Each row is a point. Two turns around zero, p and q, are shown by what they do to some points. Where does a point land after both, in the order given? Backwards means that the second turn is done in reverse. Each puzzle has new turns, and all numbers are rounded.

Turn p:
14; 48 -> 22; -45
-14; -3 -> 8; 12
1; -24 -> -17; 17
-1; -21 -> -13; 16
Turn q:
-41; 3 -> -34; 23
16; -10 -> 9; -17
26; 7 -> 26; -7
Where do these land?
p, then q: -15; 0 -> 15; 3
p, then q backwards: 39; 12 -> -1; -41
q, then p backwards: -8; -33 -> 34; 3
p, then q: -16; 21 -> 20; -17

Turn p:
-12; 38; 17 -> -12; -41; 5
-8; 1; 19 -> 14; -15; -1
6; 18; 23 -> 5; -23; 18
17; -23; -27 -> -6; 39; 0
-2; -35; -31 -> 0; 41; -22
Turn q:
-22; -39; -9 -> 4; 5; 45
22; 3; -12 -> -8; -23; -7
7; -12; 10 -> 15; -7; 4
-7; 48; 12 -> -10; 24; -42
Where do these land?
q, then p backwards: -29; -23; 20 -> 32; -25; 10
p, then q: 6; -8; -3 -> -2; 1; -10
q, then p backwards: 40; -15; 34 -> -28; -13; 45
q, then p: -10; 26; -31 -> -8; -17; -37
p, then q: -17; 6; 10 -> -1; -13; 16
p, then q backwards: 10; 15; -30 -> -18; 14; -27

Turn p:
-20; 2; -11; -27 -> -10; 6; -26; 20
27; -16; -2; 19 -> 14; -18; 10; -27
-23; 22; -24; -12 -> 12; 16; -18; 32
-2; -17; 9; 20 -> -3; -21; 18; -3
28; -18; 5; 13 -> 6; -16; 8; -31
14; 5; 23; 15 -> -4; 6; 25; -17
-25; 22; 0; -28 -> -14; 27; -17; 26
Turn q:
-18; 29; -18; -25 -> 24; 34; -4; 19
-6; -29; -9; 30 -> -3; -17; -11; -38
-5; -7; 14; 18 -> -8; -17; -14; -5
-4; 5; 0; -27 -> -5; 23; 6; 13
34; 3; 13; 4 -> -6; -24; 24; 12
Where do these land?
p, then q: -1; 6; 10; 0 -> 0; 0; -8; 9
p, then q: -26; 5; -3; 5 -> 5; -22; -13; -8
p, then q backwards: 12; 11; -11; 19 -> 7; 12; -23; 4
q, then p: 16; -15; -26; 7 -> -26; 13; -10; -17
p, then q backwards: 12; 30; 10; -1 -> -7; -4; -23; -23
p, then q backwards: -2; 11; 24; 14 -> 19; -9; -7; -20
p, then q: -11; -48; -3; -45 -> 11; 38; -17; -51

Turn p:
-7; 27; 2; 32; 18; 22 -> 25; -22; -21; 17; 25; -12
16; -3; -30; -32; -23; -4 -> 8; 42; 18; -14; -19; -5
-28; -12; 10; -48; -27; -1 -> -8; 14; -7; -49; -26; 25
7; 18; 16; 14; 30; -7 -> -12; -19; -5; 7; 27; -21
11; -16; 8; -19; -37; -2 -> -15; 31; -5; -4; -20; 23
6; -21; 0; 13; 22; 7 -> 0; -15; 21; 14; 14; 11
-4; 7; -7; 40; 18; -15 -> 4; -30; 1; 29; -1; -22
Turn q:
15; -14; -5; 5; -13; -23 -> -16; -24; -13; 0; 12; 2
-14; -28; 20; 5; -21; 45 -> -9; -9; 34; -24; -45; -4
7; 29; -6; -9; -2; -9 -> 11; 14; -9; -9; 25; 1
6; 17; 12; 21; 9; -38 -> 27; -23; -15; 16; 26; -3
-32; 2; -6; -34; 8; 15 -> -6; 38; -2; -1; -19; -26
-4; 29; -38; 26; 18; 5 -> 24; 22; -25; 10; -2; 40
22; -34; 24; -14; 1; 6 -> -29; -18; 33; 7; 2; -12
Where do these land?
q, then p: 18; 0; -4; -10; -24; -10 -> 4; -12; 17; -26; 2; 2
q, then p: -20; 28; -36; 3; 1; 39 -> 27; 42; -31; -11; 14; -14
p, then q: -5; 26; 0; 8; 4; -27 -> -8; -14; -33; 7; 4; -11
p, then q backwards: 22; -23; 7; -21; 14; 6 -> 33; 4; -1; -14; 3; 20
p, then q backwards: -24; 23; 26; -17; -29; 3 -> -20; 7; -37; 3; -32; -8
p, then q backwards: -21; -20; -7; 2; 7; 4 -> 6; -5; 11; 25; -7; 11
q, then p: 30; -34; 14; 35; 27; -15 -> 0; -32; 7; 37; 3; 45

Turn p:
10; -15; 4; 4; -17; 17; 0; -11 -> 7; 3; -1; -2; 17; 7; -10; 24
3; -4; -3; 16; 9; 17; 9; 0 -> -12; 15; 5; 14; 3; 2; -2; 11
-1; -6; 10; 0; 16; -16; 13; -1 -> 5; -6; 11; 15; -15; 10; -1; -10
8; -13; 6; -19; -18; 12; 10; 19 -> 5; 3; 9; -21; 15; 25; 10; 6
-9; -2; 2; 1; -14; -3; -17; -11 -> 13; -3; -13; -7; 7; -11; -13; -1
-11; 1; -16; -4; -21; 3; -4; -7 -> -2; -3; 1; -20; 12; -13; -13; 1
-11; -8; 7; 9; 9; 1; -21; -3 -> 15; 16; -13; 8; -5; -9; -6; -4
-1; 7; 11; -21; 16; 17; -5; -4 -> 13; 3; 6; 10; 12; -8; 26; -3
0; 13; -18; -18; 12; -11; 13; -7 -> -9; -17; 21; -3; -10; -14; 11; -7
11; 12; -21; 19; -5; -15; -9; 8 -> -23; -4; -17; -10; -20; -7; -6; 6
0; 14; 20; 12; 12; -25; 14; 18 -> -12; -10; -9; 17; -17; 22; 3; -25
Turn q:
6; -5; 2; -30; 2; 10; -9; -12 -> -28; -1; 1; -3; -22; 3; 3; -6
10; 6; -1; 12; 4; -10; -2; 4 -> 14; -2; -6; 5; 0; 7; 0; 11
6; 3; -3; 6; 16; 13; 7; -2 -> 6; -1; 6; -9; -7; 5; -18; 2
-19; 0; -9; 3; 15; 4; -5; -3 -> 6; -10; 21; -10; -1; -5; 3; -2
-2; 6; -4; -6; -22; -26; 19; 48 -> -10; -13; -20; 16; 53; 12; 4; 8
10; -13; -9; -2; 8; -1; -4; -11 -> 1; -11; -7; -4; -18; -6; -2; -1
-9; -11; -6; 13; -12; 10; -3; 5 -> 4; 0; 5; 9; 8; -21; -6; -5
-11; 4; 38; 11; 14; -3; 0; -13 -> 21; 22; 11; -2; -7; 19; 10; -22
0; 1; -7; -3; -23; -3; 9; -11 -> -9; 11; -14; -7; 6; -16; 6; 5
10; 9; -1; -5; -2; 4; -12; -5 -> -7; 5; 2; 6; -12; 2; 1; 12
Where do these land?
p, then q: -13; 2; 8; -15; -10; 4; 3; 5 -> -2; 0; 0; -13; -18; 10; -4; -6
p, then q: -5; -14; 14; 15; -4; 1; 13; -3 -> 8; 6; 17; 13; -12; -2; -9; 6
q, then p: 2; 9; -9; -20; -12; 8; 10; -11 -> 1; 1; 6; -13; 5; -10; 3; -26
q, then p: 7; 19; -19; 21; 27; 17; -12; -11 -> 14; -1; -28; -19; 5; 29; 16; 5
p, then q: -13; -16; -4; -5; 3; -2; 5; 11 -> -9; 19; 2; 1; -9; 9; 3; 3
p, then q: -17; 2; 13; -15; -8; -9; -5; 16 -> -11; 6; -6; -18; -24; -2; -4; 1
q, then p: 18; 3; -19; -4; -18; 5; -2; -23 -> -11; -7; -4; -31; -8; 0; -5; -19
p, then q: 0; -14; 18; -10; -2; 5; -1; 19 -> -10; 11; 2; -9; -9; 6; -23; 7
p, then q: 4; 7; -9; 19; 2; 1; -15; -2 -> 1; -10; 3; 1; 14; -9; 12; 15
p, then q: 17; -2; 4; 10; 22; -25; -12; -20 -> 10; 0; -24; 23; 12; -25; -1; 7
q, then p: 1; 2; 1; 4; 0; -2; 15; 17 -> 3; 12; 1; 7; -8; -11; 10; 6
